Each row of a before or after table is a point. One or more steps were done to the points. Then noise was added and the rows were shuffled. The steps act on how far a point lies along the listed directions, d1 being the first. Write out the steps. A step turns or swaps two directions, mirrors them in a line or flattens them onto one, adds a multiple of one to another, or multiplies one. Angles are multiples of 10 degrees, from the lower direction toward the higher: turns from -170 to 170, lines from 10 to 170 but not 90. Use the fewest steps. Two steps may share a direction if one is a turn and the other turns, adds or multiplies; they go together, in the order done. Otherwise the lowest direction goes first.

Directions:
(1): [ 34 -20]
(2): [20 34]
Before (8 x 2)
[[ 32   9]
 [ 10  -1]
 [ 18 -22]
 [ -9  28]
 [ -9 -52]
 [ 21 -28]
 [ 30 -13]
 [-49 -43]]
After (8 x 2)
[[-30 -15]
 [ -7  -8]
 [ 26 -12]
 [  0  64]
 [-31  42]
 [-28   0]
 [-14 -29]
 [-35   3]]
Steps: turn d1 and d2 by -130 degrees

Directions:
(1): [-11  22 -15 -27  38 -26  36 -35]
(2): [-49  -2 -27  24   5  23  32  28]
(3): [  1 -65   9 -24  -7 -15  29   8]
(4): [-12  27   4 -20 -65  -9  23  -5]
Before (13 x 8)
[[-25 -56  -7  32 -57  42  -6  66]
 [-22   7 -38 -18  71 -15  30 -18]
 [-24  17  -8  19  25  11  -2  19]
 [-14 -56  -7  26 -18  22  24  43]
 [-42  10 -27 -13  68 -11  68 -17]
 [-19 -73  15  24 -17  38  -7  52]
 [ 19   5   6 -27  28 -27 -18 -24]
 [ 10  39 -16  -1  55  -1 -12 -21]
 [ 20  38  -4  -7  14 -10 -15 -13]
 [  9   5   7  -5   1 -22 -23 -19]
 [ -5 -11  -9 -26   5 -17  28 -15]
 [ 17  -4 -15 -14  43 -38   4 -11]
 [ 24  15  15 -27 -21  -5  -1 -34]]
After (13 x 8)
[[-15 -20  -9  -7 -19   2  24  27]
 [  7   3  -3 -18 -50 -30  14   8]
 [ -4  67  16  11 -84  16  -9   6]
 [ 21  39 -23  10  94  -2 -38 -33]
 [ 33  50  -5   9  43  -9 -21 -34]
 [ 10 -50  12  -4 -12  16   3   8]
 [-11  45  -8 -14 -82   5   1   9]
 [-30  34  -8   6   2   3  11  10]
 [ 20  46   4 -13  71 -15 -22 -51]
 [-13 -30   2  -8 -11 -18   5   2]
 [ -7 -25   7 -31 -38 -18  13   8]
 [ 17   2  10  -5 -34   1 -23   1]
 [-31   3 -13 -12 -45   6  42  19]]
Steps: turn d1 and d4 by 130 degrees; mirror d2 and d3 in the line at 140 degrees

Directions:
(1): [-46 -48  28 -15  -7 -57  -2  27 -15  10 -19 -22  -9   6]
(2): [-27 -22 -29  42 -39  17 -13  20  -4 -14 -20  57 -19  17]
(3): [ 45 -30  14  10 -32   4 -44  -1  -6 -26   5 -28  37  40]
(4): [ 48 -25 -28 -48 -26 -24  46   4   4  10 -11  31   3   7]
Before (11 x 14)
[[121 -16 -30 -39 -49   5  23  -9  10 -32   0  21  33  12]
 [ 37  34  -5 -23  22  28  -2  -9  18  10  29  -2  19 -12]
 [  7 -27  44  -1  32 -11 -22 -13  -2  -9  13 -59  45  12]
 [116 -33 -19 -29 -37  -3  -8 -16  17 -24  13  -3  42  57]
 [ 15 -61 -22 -19 -42 -14  17  23  -7 -23 -27  26  -1  10]
 [-17  16  50 -21  46 -18 -16 -22   6   7  12 -68  12  -8]
 [ 47   0  43 -36  13 -34  -1 -11  -6   7  20 -62  25   0]
 [ 32  -2  14 -42  15 -14  28   5 -12  15   8 -11   8  -3]
 [ 24   9 -24 -30 -20 -14  23  -5   1   1  -1  22  -3  -7]
 [ 20  14   0 -22  27   4  24 -32  16   2  16  -6   2  -7]
 [ 30 -26 -27 -19 -42 -28  11  12  -4  -3  -3  27  -5  35]]
After (11 x 14)
[[  1 -43  -4   5 -23 -13  -3  -5   0 -16  -8  18   2  29]
 [-99 -31 -10  -1  10 -58  37  38   3  24 -31  37 -64  -9]
 [-58  -2  31  -6  40 -12   3   8  -6  -5  -6 -44 -14 -40]
 [ 10   4 -31  42 -31  48 -26  -9  11 -27  -6  51  -4  28]
 [-27  -4 -33  47   8  44   9  -3   8 -11  -7  64  -5  -3]
 [-58   7  20  -6  23 -40  -1  12  -9  15   6 -25 -29  -2]
 [-23 -27  15  27 -14   0 -22  29 -21  -7  -7  13  -6  19]
 [-26 -16  14 -11 -17 -40 -15  10 -12  -3  -5 -21  -1   0]
 [  6 -36 -16 -21 -31 -16  -3  31   1   4  -7  34   5  13]
 [-35  -9 -14  56 -38  13 -19  22  -8  -9 -14  57 -32   9]
 [-79 -48  16 -21 -10 -76  31  47 -15   6 -40  14 -44 -30]]
Steps: turn d1 and d4 by -110 degrees; turn d2 and d3 by -160 degrees

Directions:
(1): [-16 -17 -15 -18 -52 -22  47  37 -10  -1  -4 -24 -20 -11  71  -2   8 -34
  28   1   1  36  -4  28]
(2): [  9 -34 -24  48 -25  36   8 -13  20  18  39  -2   2 -27 -19 -36  10 -67
  -5   0 -18  -5 -27 -40]
(3): [ 34 -19 -36   6 -28   9 -67  30 -44  48 -12  38  39   9   9  13   5  -2
  -1   8  15  30  18   6]
(4): [ 29 -12 -16  53  52   9  29  38 -19 -16 -51  -8  -9 -19 -26 -20 -39  -3
  20 -12 -23  31  17  22]
Before (12 x 24)
[[-19  47  35 -47  41 -31  -8 -20  -2 -24 -23   0   2  25 -11  31 -14  65
  -20 -11  12 -21  19  14]
 [  5  -1  -2  28  23  -6  57   3  19 -27   2 -38 -32 -17 -17 -15 -33 -32
   12  -9 -16   1 -22  -6]
 [ 12  -8 -16  32  -6  46 -24 -24  16  11  39  -1   0  -3 -36 -19   4 -49
  -29   9 -13  -8  -8 -45]
 [ 14   6   9  32  40   8 -24   5  -6  -3 -13  30  13  -5 -47  -7 -12  28
   -6  -9  -5  -1  12  -9]
 [ -1 -14 -13  37  49  27  31   1   0  -8  -8  -6  -2 -35 -38 -17 -21 -22
   14  -4 -14  -1 -13 -35]
 [ 17   4  -1  42  51  -1  33   7   0 -30 -19 -12 -15 -19 -26 -11 -20  12
    9 -24   5   0   0  -6]
 [ 14  10  12  56  69  15  15 -14  12 -31 -20  -6  -6 -30 -58 -39 -32   0
  -10 -19 -25 -12  -1 -16]
 [ 13 -23 -41  38 -39  29 -18   0   2  37  15   5  20 -11 -16 -14   7 -36
  -12   1   6   5  -1 -36]
 [-11  10  22 -35  12 -10 -51 -38   6   1  -5  12  14  25 -17  16   8  48
   -8   2  17 -12  20  -5]
 [-21 -13  12 -62 -44 -13 -23 -20  -8  16  32  19  17  33  40  17  32  10
  -21  12  25 -19  -5  -4]
 [ 27  -6 -13  33  43  18   1  -3   2 -24 -23  16   4 -11 -34 -10 -18  10
  -13  -1 -28   3 -11   4]
 [ 10   7   9  25  23  12  24  -6  18 -14   2 -18 -15  -9  -7 -35  -9 -17
    6  -2 -17 -11 -13 -13]]
After (12 x 24)
[[ 30  -7 -11  36  39  20   1  -2   3 -21 -23  16   4 -13 -32 -11 -16   6
  -14  -2 -30   2 -14   0]
 [ 19 -33 -31  69 -24  71 -17 -33  33  26  70  -2   0 -26 -52 -44  10 -98
  -31   8 -30 -11 -29 -73]
 [-25  77  54 -85  64 -62 -15 -10 -20 -41 -56   2   3  49   3  60 -20 122
  -19 -12  28 -15  41  48]
 [  4 -31 -20  55  38  43  35  -6   7   1   9  -9   1 -44 -44 -32 -17 -51
   14  -8 -20  -3 -25 -52]
 [ 18 -43 -55  71 -56  55 -13 -10  15  49  39   5  22 -29 -27 -37  13 -81
  -17   0  -7   0 -22 -62]
 [ 15  -4   4  37  18  19  25  -8  25 -10  12 -16 -14 -16  -9 -46  -7 -36
    5   0 -19 -13 -23 -24]
 [-23  -6  19 -68 -39 -20 -22 -18 -10  10  22  23  19  36  47  23  26  21
  -23  12  34 -14   1   2]
 [ 15   8  11  32  41   2 -23   2  -8  -3 -15  30  12  -5 -49  -4 -11  32
   -5 -10  -4  -2  11  -4]
 [  7 -14  -7  44  17   5  61   0  25 -20  15 -39 -31 -29 -21 -25 -30 -49
   11 -10 -20   0 -30 -20]
 [-15  28  33 -55  23 -23 -52 -29  -2  -9 -21  12  13  36  -9  28   6  79
   -4   3  24 -14  30  12]
 [ 17   4  -2  42  52  -1  35   5   1 -30 -19 -10 -14 -17 -25 -11 -22  12
    6 -22   3  -1   1  -5]
 [ 16   2   5  66  65  22  13 -18  16 -26  -7  -9  -5 -35 -64 -44 -32 -17
  -11 -16 -30 -13  -6 -25]]
Steps: multiply d2 by 2

Directions:
(1): [ 40  24   7 -49  32  19  35 -66  55 -10 -15  14 -17  13 -15 -10  14  16
   5 -11 -12 -14  10 -40  15   7   6  -5 -15  36 -45  27 -21  47  14  26
 -30 -34 -29   3  38  44 -38  31 -26 -25 -14 -18  -5  -2  13  22  -5   2
  61 -25  33 -13  14 -31   8  33  -4 -54]
(2): [ 44 -16  42   4  68  14 -28  -7 -17 -15  21 -17  32  14  -4 -20 -16 -25
 -23 -17  39  -2 -18  13  28   3  26 -51   7  -4  14   9  21 -32  -9   7
  72 -12  13 -21  11  -7  18  27 -17  13 -67 -40   2  25   6  30 -33 -14
  31   1 -25  -5  56 -25 -12   7 -51  42]
(3): [-44 -30 -14  48  36  -2  26 -17 -13 -30  -9  29 -12  38  38  31   9  15
   2   5  32  16  -2 -25  12   9 -11 -21  18   4 -30 -18 -19 -39  23  35
 -37  11  25  69 -24 -15  27 -37 -33 -13   4 -36  35  39  32  22 -47  35
  -4 -43 -27 -14 -15 -17  48  28  23  11]
Before (8 x 64)
[[   0    4    5   -9    6   -1   21  -22   -6   -7   12   14   -2   12
    21   -5   22   22    1   -3   12    5   11   -6    6   13    0  -12
     7   20  -20   -3  -25   -4   10    1   -2    2    3    9   38   -7
    -6   -9   -2   -8  -10   -8    4    7    6   11   -4   22    4  -18
     5  -19    2  -14    8   -5   13   -9]
 [ -19   -7    1   27  -12  -14   -2   39   -1    7    6   -6  -10    9
     8   -2    1    2   -8    7    9   -3   25   -4   -4   -6   21   -5
   -20  -11   -3  -26   -5   -4   -8   -7  -12  -11   16    6  -21  -21
     1  -12    4    0    7   -2    7   -6   -7    3    3   17  -15   15
    -8   13   10    7   10    5   13    7]
 [ -66  -42    0   83  -10  -12  -15   46  -41    0   15    2    4   21
    25   26  -21   -1  -13   14   44   38   -2   18    9  -23  -19  -10
    34  -34   22  -28    1  -69   18    6   10   52   44   52  -48  -46
    63  -49   -4   18   24    1   39   34   -2   -3  -29   31  -49   -9
   -48    2  -11   17   49   -3   31   60]
 [   7  -16   44  -15   10   18  -50   39  -39   16   29  -52   42  -15
   -15  -11  -29  -49  -12   -4   28   14  -18   62  -15   -6   12    2
   -10   -6   32    9   28  -15  -20  -31   64   17   29  -57   10  -32
    23    6   31   33  -23   13   -5  -12  -14   -1   37  -34  -13   43
   -10   12   11    5  -25  -21  -35   66]
 [  19  -36   39   31   44   11  -29   19  -38  -16    7  -21   15   18
   -14  -25  -14  -35  -28  -20   45  -14  -17   22   26   14   15  -65
    24  -32   35   16   15  -52  -20   -8   76   -1   29   -4  -11  -17
    31   14   14    4  -37  -41    0   27   -8   20  -26    3  -11   12
   -54    4   63   -3  -10  -20  -43   63]
 [-100  -12  -79    8  -81  -22   20    7   38   12  -19   34  -44    3
    20   42   44   42   33    4  -32   -3   26  -44  -52  -15  -23   69
    -3   19  -25  -25  -27   30   13   18 -106   18  -20   33  -36    7
   -10  -50    9  -28   91   53    4  -27   -5  -51   33   35  -47  -17
    18   24  -65   25   35  -13   51  -48]
 [ -10  -29   -1   48    5  -13  -12   43  -50    2    5    0   14    3
    16    5    0    0   -9   15   31   22   10   25   -6    0    2    0
    24  -37   35  -26   21  -36   -6   -5   11   25   12    9  -24  -49
    37  -20   10   19   -6   -9    7   -2   12    6  -14   16  -55    4
   -26  -11  -23   15    5  -21   -1   51]
 [ -55   26  -55   -7  -69   -3   64  -23   40    6  -44   39  -26    4
    21   23   25   35   28   -2  -55   -4   34  -49  -29   -9  -32   45
    -4   24  -54   -9  -26   33   32    6  -85  -19  -30   61  -12   26
   -27  -40  -19  -35   79   25    6  -18   26  -20   20   43    5  -37
    21   -4  -82   28   37    6   65  -50]]
After (8 x 64)
[[ 17 -38  38  33  51  13 -23  12 -36 -21   5 -15  12  25 -10 -22 -11 -32
  -28 -21  48 -12 -16  17  29  15  14 -68  25 -29  27  15  11 -53 -15  -2
   69  -2  31   5 -12 -15  32  12   7   0 -37 -47   4  31  -3  25 -34   8
   -6   5 -55   0  62  -7  -3 -14 -42  60]
 [  4   8   7 -14  -7  -3  10  -9  -9   1  17   5   3   1  14 -11  17  17
   -1  -2   6   3  10   6   2  11   2  -7   5  15  -6  -1 -17  -1   3 -11
   11   4   1  -8  38  -9  -7  -4   9  -2  -8   3  -4  -1  -3   3   7  13
   -4  -5   7 -14   4  -6  -4 -15   9  -4]
 [-63 -39   1  80 -18 -13 -22  55 -43   6  17  -5   8  14  20  22 -24  -5
  -13  15  40  37  -3  27   6 -25 -17  -7  32 -38  31 -28   5 -67  13  -2
   18  53  41  42 -47 -48  62 -46   4  23  24   9  34  29  -8  -9 -21  25
  -53  -1 -46   6  -9  22  41 -11  28  63]
 [ -6 -27  39  -2  46  24 -20   3 -26  -7  18 -28  28  14   5   5 -19 -33
   -7  -6  45  20 -14  30  -2   3   6 -14  -4   9  -5   9   7 -22  -1   1
   28  11  36 -10   8 -25  26  -6  -1  16 -25 -17  15  13  12  21   5 -10
    7   6 -14  -2   7 -17  10   9 -21  53]
 [-12 -31  -2  50  12 -12  -6  36 -47  -3   3   5  11   9  21   8   2   3
   -9  15  35  23  10  20  -2   1   2  -3  25 -35  29 -26  17 -37  -3   0
    5  24  13  18 -25 -48  38 -23   4  15  -6 -13  10   2  16  10 -20  20
  -51  -2 -27 -14 -24  11  11 -16   1  48]
 [-20  -7   0  28 -11 -13  -1  38   0   6   5  -5 -11  11   9  -1   2   2
   -7   7   9  -3  24  -6  -4  -5  21  -5 -19 -11  -4 -26  -5  -4  -8  -6
  -14 -12  16   7 -21 -21   1 -13   3  -1   6  -3   8  -5  -7   3   2  18
  -14  14  -9  12  10   6  11   6  14   7]
 [-45  34 -50 -16 -93  -7  42   2  32  22 -36  22 -16 -17   8  11  17  23
   25   0 -67  -8  32 -26 -38 -15 -29  56  -8  13 -28  -7 -12  37  18 -16
  -60 -15 -33  29 -11  21 -30 -32   3 -24  81  46  -9 -34   8 -36  43  26
   -9 -10  24   5 -79  43  13 -16  57 -41]
 [-96  -8 -76   4 -91 -24  11  18  34  19 -15  26 -41  -6  14  37  41  38
   32   4 -37  -5  24 -34 -56 -17 -22  73  -5  15 -14 -25 -22  32   6   9
  -95  20 -23  18 -36   4 -12 -45  19 -22  92  62  -2 -34 -12 -57  43  27
  -53  -6  19  28 -64  32  24 -23  47 -44]]
Steps: flatten d1 and d3 onto the line at 150 degrees

Directions:
(1): [  8  11  10  40  31 -59 -15 -25  21  13   9  39 -26 -34  52   6   3 -20
   8 -13  15  26  29 -14 -18  -1   6 -47 -49   4 -27  31 -13   4   2 -28
   7 -10  37  40  26  60  -4  59  31  26  25  -8   4  35  -3  -8  27  16
  75  -2  30  -5  15   0  -9  30   7 -35]
(2): [ 43 -52 -54 -19  -3  13 -26  28  -5 -12  42  13  14   4  26 -39  19 -11
 -27  11  -3  21 -40 -74  -7   3 -11 -16  44  -7 -14  -4 -29  18 -15  22
  10  31   5  53   5  32 -12  37   2 -49 -58  14   3 -36 -15 -14 -17  36
  -4  -4   0 -22  35 -59  19   0  -6   6]
(3): [-59  13 -48  -4  12 -30 -55 -12  34   3  38  -4  33  58   5  24  12 -55
 -16   7  47  -8 -22  30  25 -10  11  43 -17   8   5 -55  -5   8   7   3
   4  36  -4  32  -5  39   6  -3 -44   0   9  19 -16  27  14   0  20 -11
  17  10 -70  34   9  20  41  -7  -4 -29]
Before (10 x 64)
[[-47  18  16 -26 -21  22   6  -3 -11   1 -18 -22  25  34 -40  29  -5   7
    5  11   9 -25  -4  72  16   0   4  33  -5  -4  35 -31  20 -13   9   0
  -16 -15 -21 -42 -23 -55  19 -52 -23  20  15  -6  -6 -14  12  24  -5 -36
  -49  14 -36  29 -29  41  -2 -21   0   9]
 [ 14  -8  -3  -3   2  13  27   2 -21   9  -4   2  -5 -25  -7 -22  -6   7
    0   5 -10  16  19  -8  -7  -8  -1 -18   9 -10   3  34  -1 -11  -5  14
   -3  -8  -3   3  10 -19   3 -10  12  -1  -9   5  11 -12  -4  13   2   2
    2 -12   8  -7  -3 -12   5   5  -6  25]
 [ 13   7  34  -9  -2  14  23 -10 -14   8 -26  -5  -5 -21 -28  -3 -29  32
   19  -5 -16 -14  17  17  -3   8  12   5   2   6  21  13   7 -19  10  -3
  -18 -17  -5 -34 -12 -28  17 -14  12  16   5 -13  -4 -11   2   6  -5 -21
  -20   0   6   0 -26   5 -11  -2  14  17]
 [-24  36  38  34  14 -59 -20 -21  19  14 -17  20 -27  -6  27  34  -1 -14
   22 -13  12   5  35  37 -12 -13  13  -9 -70   1 -10  17   9 -12  11 -24
    2 -14  33  -9   7  27   4   9   3  28  45 -20  -7  42  13   9  24 -17
   40   3   4   5  -5  29  -2  23   4 -37]
 [  2  -4  11  -8   0  16   2  -6  -1   0  -1 -15   9   7 -25  -6  18   8
   -3  -2 -13  -1   8  10  -7   3   0  11  16  -7  15   4  -2   4  13 -10
   -4  -6 -11 -27  -9 -19   6 -13  15  -5  -8  -6   2 -11   6   3   6   6
  -20   1  -6  -1   7   2   9  10 -13   6]
 [-33  21   6   8 -12 -13 -14  -5   4   8   2 -14  -3   5  13  11  -5 -22
   -2  -2   2   1   3  21  -2  -3  -7   5 -20  10  12 -22  13   3   0 -10
    4   0 -15 -11  -8  -3  -1   5 -11  11  19   7 -17  13   1  -4  13  -3
    0  -2 -17  21  -4   0   3   3  12  13]
 [-31  12 -13  28  30 -73 -45 -31  34   9  38  24   6  10  31  18  -3 -54
   -1  -2  43   5   9  23   5  -3  18  -2 -40  -7 -23 -10 -18   8  19 -23
    2  18  30  49  14  48   7  37  -8  22  31   6   5  37   1   4  34   4
   68   8 -30  17  10  18  22  12   9 -44]
 [  5  14  17  40  27 -52  17 -23  21   9   0  37 -31 -32  45  14 -19  -8
   22 -23  -2  16  25 -20 -15   3  -3 -39 -37   7 -21  30   2  -2   3 -24
    1 -15  38  13  21  48  -1  32  44  32  39 -28  10  23  11  -6  35  10
   44   3  40  -6  19   9  -7  30   9 -31]
 [ -9 -28 -65 -16  -3   6 -50  17  11  -9  46 -15  38  39   5   0  18 -39
  -36   3  32   6 -43 -19  24  -7 -12  30  32   5 -10 -32 -15  19 -14  21
   -1  34  -5  41 -10  27  -2  -2 -37 -32 -40  29 -13 -10   3 -21 -14  16
  -22  -6 -41   9  23 -19  41 -13  -6 -14]
 [ -8  21 -18   7   0 -33 -21 -12   2   3   5   1   5   7  13  -8   2 -25
   -7 -12   3  12   0   4   4 -10  -5   2  -9   2   0 -11  -8  12   7 -25
    9  -1   6  18  12  21  -2  16   1  22   7   1  -1  28  -1 -11  16   7
   18   6 -16  11   2  12  -1  23  -2 -24]]
After (10 x 64)
[[ -43   36   28   19   -5  -23   -4  -17    7   16  -10  -13   -9   -3
    12   21  -12  -20    4   -4    3    0   19   40    2   -3   -2    4
   -34   13   15  -13   24   -5    2  -18    4  -14  -15  -22   -5  -10
     4    0   -6   28   40    3  -18   25    2   -3   21  -13    8   -4
    -9   26  -15   18   -7    9   14    7]
 [ -50   17  -12  -20  -13   20   16    2   11   -2   -1  -31   26   53
   -37   28  -19   -8    7   -5    0  -32  -25   36   30    2    0   63
    21    7   29  -50   28   -6    6    9  -11   16  -26  -42  -20  -34
    12  -74  -31    2   17   -7   -9  -11   27    9    9  -27  -64   12
   -46   26   -6   35   27  -19   -5    6]
 [  13  -14  -11  -14   -3   22   23    5  -22    5    1   -3    3  -18
   -16  -24   -3    5   -2    9  -13   15    9  -17   -2   -9   -4  -11
    16   -9    1   26   -5  -10  -10   22    0   -3   -6    6    9  -21
     2  -13    3  -12  -19    9   10  -19   -6   16   -1    3   -7  -11
    -1   -5   -2  -15   11    1   -6   28]
 [ -50   72   97   43   15  -49   36  -59    1   23  -62   16  -37  -37
     0   58  -24   18   45  -17    6   -8   75  106  -10    2   16  -33
   -94    3   12   36   33  -30   20  -57  -16  -68   22  -53    6  -23
    20   -9   30   94   92  -34    5   49   14   28   33  -45   40   13
    34   29  -47   81  -51   22   17  -28]
 [  -3   36   67    9    7    0   38  -25   -8   13  -47   -6  -19  -29
   -33   16  -42   37   38   -9  -17  -20   44   50   -2    7   17    3
   -22    9   22   22   16  -28   17  -19  -24  -36   -2  -55   -8  -37
    22  -25   17   46   34  -22   -5    9   11   13    5  -36   -7    2
     9   10  -44   33  -23    3   20   11]
 [ -85   70   55    7   -8  -25   -6  -23   17   15  -48  -31   -2   45
   -43   71  -14   -3   28   -8   18  -38   30  117   20  -19   20   65
   -64    6   32  -32   42  -28   25  -17  -10  -19   -6  -79  -22  -42
    20  -79  -45   41   73  -16  -22   49   29   28   18  -66  -24   11
   -52   37  -47   84    5   -8    6  -17]
 [ -61   11  -32   -3    8  -37  -45  -17   27    0   37  -12   34   53
   -12   28    1  -50  -13   10   44  -19  -17   54   31   -5   18   48
   -10  -10    1  -51   -6    6   21    0   -5   32    0   24   -8    8
    12  -16  -48    9   21   20   -3   22    8   13   20  -16   13   11
   -73   34   -2   29   40  -15    3  -22]
 [ -20   21  -23   -7  -10  -20  -18   -7   -2   -1    2  -13   14   25
    -3   -7   -1  -25  -14   -8    6    3   -7   10   11  -12   -5   20
     0    0   13  -26   -5   10    9  -15    8    8   -6    8    3    5
     1   -2  -17   16    5    3   -4   20    2   -9   11    3   -3    9
   -34   17   -2   14    7   12   -4  -12]
 [  53  -67  -91    3   15  -20  -68   29   12   -7   79   29   19   -3
    70  -36   32  -52  -50   -1   29   49  -50 -105   -3    3  -21  -36
    38    1  -45    7  -49   36  -29   14   16   43   35  111   20   93
   -16   78    7  -57  -72   28   -2  -19  -19  -41  -14   62   29  -13
     5  -27   65  -79   36   13   -5  -27]
 [   9    4   25    7    9    1    7  -14    4    4   -7   -6   -3  -14
   -11   -3   16    7    2   -8  -16    2   24    9  -15    3    2  -11
    -3   -5    7   21   -4    2   13  -21   -2  -17    0  -23    2   -7
     7    7   32    5    3  -12    7    1    6    4   16   11    3   -1
    12   -4    8    7    0   18  -12   -1]]
Steps: mirror d1 and d3 in the line at 70 degrees; multiply d2 by 2.5
